Each row of a before or after table is a point. The points were changed in one or more steps. Then noise was added and the rows were shuffled. The steps act on how far a point lies along the listed directions, d1 being the first. What was done? A step turns or swaps two directions, mirrors them in a line or flattens them onto one, adds a multiple of one to another, or multiplies one. Angles are multiples of 10 degrees, from the lower direction toward the higher: turns from -170 to 170, lines from 10 to 170 but not 90. Use the fewest steps. Two steps may share a direction if one is a turn and the other turns, adds or multiplies; they go together, in the order done. Otherwise the lowest direction goes first.
In the rows, 128 means zero.

Directions:
(1): [105  71]
(2): [185 105]
Before:
[[189 153]
 [111 176]
 [136 122]
 [ 93 127]
 [152  76]
 [111 154]
 [ 76 116]
 [102  87]
 [118 169]
 [173 146]
 [166  74]
 [ 98 133]]
After (12 x 2):
[[ 74 144]
 [102 108]
 [ 66 140]
 [ 33 145]
 [ 89 165]
 [148 121]
 [202  74]
 [224 126]
 [220  68]
 [ 91 155]
 [197 125]
 [ 74 176]]
Steps: multiply d1 by 0.7; multiply d2 by 2

Directions:
(1): [161  61 113]
(2): [ 75  92 169]
(3): [171 135 190]
Before:
[[197  95 132]
 [ 43  92 113]
 [171  88 103]
 [153 177 124]
 [150  43  76]
 [ 57 104 131]
 [130 151 117]
 [ 39 144 146]
 [ 60 102  68]
 [112 187 120]
 [131 105 104]
 [134 164 141]]
After, 12 rows:
[[ 52 100  53]
 [133 112 109]
 [129 177 130]
 [144 158 146]
 [196 110 152]
 [ 23 129 101]
 [175 107 122]
 [142  67  80]
 [ 36  89  94]
 [177 168 144]
 [139 149 123]
 [ 18  90  69]]
Steps: multiply d1 by 0.7; add -0.7 times d2 to d3

Directions:
(1): [127  76  60 147]
(2): [214 114 140 135]
(3): [113 107 165 203]
Before (12 x 4):
[[131 116 116 155]
 [ 72 127 132 143]
 [137 150 140 101]
 [100 106 134 163]
 [124 143 136 118]
 [110 143 175 146]
 [110 137 162 165]
 [125 110 112 142]
 [103 139 135 130]
 [142 148 128 130]
 [140 152 170 107]
 [185 133 125  99]]
After (12 x 4):
[[119 157 172 125]
 [149 146 161 136]
 [ 41 156 136 125]
 [194 109 142 141]
 [215 172 172  79]
 [160  98  65 124]
 [143  82  63 132]
 [115 168 146 127]
 [ 86 178 195 133]
 [111 217 250  93]
 [211  90  85 111]
 [191 197 219  76]]
Steps: multiply d1 by 3; multiply d3 by 2; turn d2 and d3 by -130 degrees

Directions:
(1): [167 107 170  51  92 102]
(2): [126  77 171 122 212 136]
(3): [194 187 120 108 165 172]
(4): [136 147  85 113 169  42]
(5): [201  72 100 174 113 121]
Before:
[[135 170 148  68 164 117]
 [128  93 157 121 106 129]
 [ 83 108 135 156 168 224]
 [139 161 144 101 139 130]
 [114  77 112 129 118  87]
 [152 100 128 125 167 169]
 [110 114 113 154 121 103]
 [ 74  76 183 169 171 225]
 [116  62 151 126 112  78]
 [138 171 153  87 140 164]
 [ 84 106 167 141 185 183]]
After (11 x 6):
[[ 86 157 108 123 155  83]
 [112 159 123 132 152 106]
 [104 198 100 119 158 112]
 [138 133 130 176  89 194]
 [150 122 123 142 108 189]
 [ 93 142 128  87  46  97]
 [133 125  84 114  90  92]
 [ 81  98 141  95  10  82]
 [152 116 151 126 118 158]
 [ 88  91 129  64  55  83]
 [107 121 120 162 100 143]]
Steps: turn d1 and d2 by -170 degrees; swap d3 and d4

Directions:
(1): [169  76  64  90  98 132  96  68]
(2): [195 194 122  91 129 106 194 110]
(3): [163 107 113 160  94 218 170 166]
(4): [103  93 122 190  99  82 196  83]
(5): [ 92 192  59 168 157 163 117  90]
(6): [ 71 126 169  68 120 182 161  75]
Before, 11 rows:
[[186 148  83 106 119 191 129 106]
 [ 83  84 140 143 124 148 154  87]
 [175 139  74 135 110 135 140 113]
 [ 41 101 147 143 119 133 125  88]
 [ 80 161 123 113 157 169 127 105]
 [165  98 120  79 115 141 123 124]
 [105  98 142 142 110 140 154 151]
 [137 102 136  79 100 155 156 111]
 [ 89 170 140 119 162 113 108 127]
 [127  83 154 141 102 121 157 145]
 [ 45 134 160 149 104 123 173  78]]
After (11 x 8):
[[101 142 107 106 138  88 126  74]
 [ 99  91 168 140 121 142 153 154]
 [ 79 105 132 202 121 182 129 129]
 [ 87 176 160   4 123 200 120  66]
 [118 124 104 189 130 137  79 172]
 [151 133 133  87 115 166 157 147]
 [ 64 151 129  87 138 161 167  47]
 [166 113 152  92 120 156 136 166]
 [ 91 190 170  36 142 161 158  90]
 [ 70  98 185  89 103 185 165 125]
 [112 160 179  58 152 201 157 109]]
Steps: turn d1 and d2 by -150 degrees; add -0.3 times d5 to d3; multiply d4 by -1; multiply d6 by 2

Directions:
(1): [161  37 110 167  93 145 137 182  87]
(2): [ 70 144 145  61 130 166 126 186  64]
(3): [ 75 133  67 177 198 120 182 148 123]
(4): [104  86  85  77 111  54 133  73  86]
(5): [ 76 116  92 124  59 194 157  93 171]
(6): [160 147  60  77 112 102 124 196 184]
Before (10 x 9):
[[130 113 146  96  57 171 100 148 118]
 [249  71 201 139 187  31  57 201  76]
 [ 81 122  71 131 131 144 165 139 111]
 [150  75 122 147  92 167 102 162  99]
 [141 121 133 143  79 172  93 111 154]
 [112 131 123 117  79 175 143 136 156]
 [138  87 118 126  82 101 127 118 115]
 [163 124 107  78  77 156  94 151 152]
 [132 130 159  91  88 180 111 113 111]
 [144  84 149 109  79 126 100 132 104]]
After:
[[126  91 123 115  83 106 127 129 105]
 [ 78 128  67 123 133 144 172 139 121]
 [113 130 148  84  70 170  96 155 123]
 [128 137 166  91  97 174 114  95 113]
 [126  94 154 104  88 131  99 132  91]
 [163 141  90  52  78 144  90 170 162]
 [235  79 207 116 186  42  60 220  56]
 [141 120 127 143  72 179  97 117 141]
 [136  98 133 126 100 184  96 169  80]
 [112 138 120 116  78 167 148 141 156]]
Steps: turn d1 and d2 by 30 degrees; multiply d6 by 1.6

Directions:
(1): [191 207 141 175  48 107 116 137 115  91 126]
(2): [187  78 153  49  92 141  93  70 123  99 165]
Before, 11 rows:
[[134  97 127 123 162 131 119 120 125 132 140]
 [112 158 116 156 121 131 143 137 128 129 114]
 [108  96 121 108 174 142 124 136 123 124 140]
 [136 163 130 149 100 109 135 130 130 106 116]
 [111 111 124 117 142 120 123 111 125 127 138]
 [187 249 135 214  37  99 118 163 113 102 113]
 [163 120 150 104 101 120 117 116 124 130 151]
 [143 134 123 122 125 129 140 137 123 130 114]
 [ 79 134 101 143 158 124 145 131 129 135 104]
 [120 168 126 187 104 132 137 169 121 110 109]
 [155 156 138 129  99 129 127 125 132 108 127]]
After, 11 rows:
[[136 143 122 163 148 120 127 143 120 129 123]
 [139 123 125 115 128 131 134 133 121 131 117]
 [152 127 143 101 110 132 124 111 135 113 135]
 [136 102 132  91 118 125 125  99 136 110 136]
 [123  58 135  82 143 159 117 116 130 114 144]
 [110 149 111 157 158 126 136 164 121 118 124]
 [109 101 119 104 140 145 138 107 132 135 133]
 [182  37 149  14 107 154  81  56 129 114 178]
 [111 146 121 147 130 107 126 128 121 123 125]
 [ 80 114 103 131 170 126 138 120 128 138 110]
 [164 149 147 130  90 113 119 133 119 124 141]]
Steps: swap d1 and d2
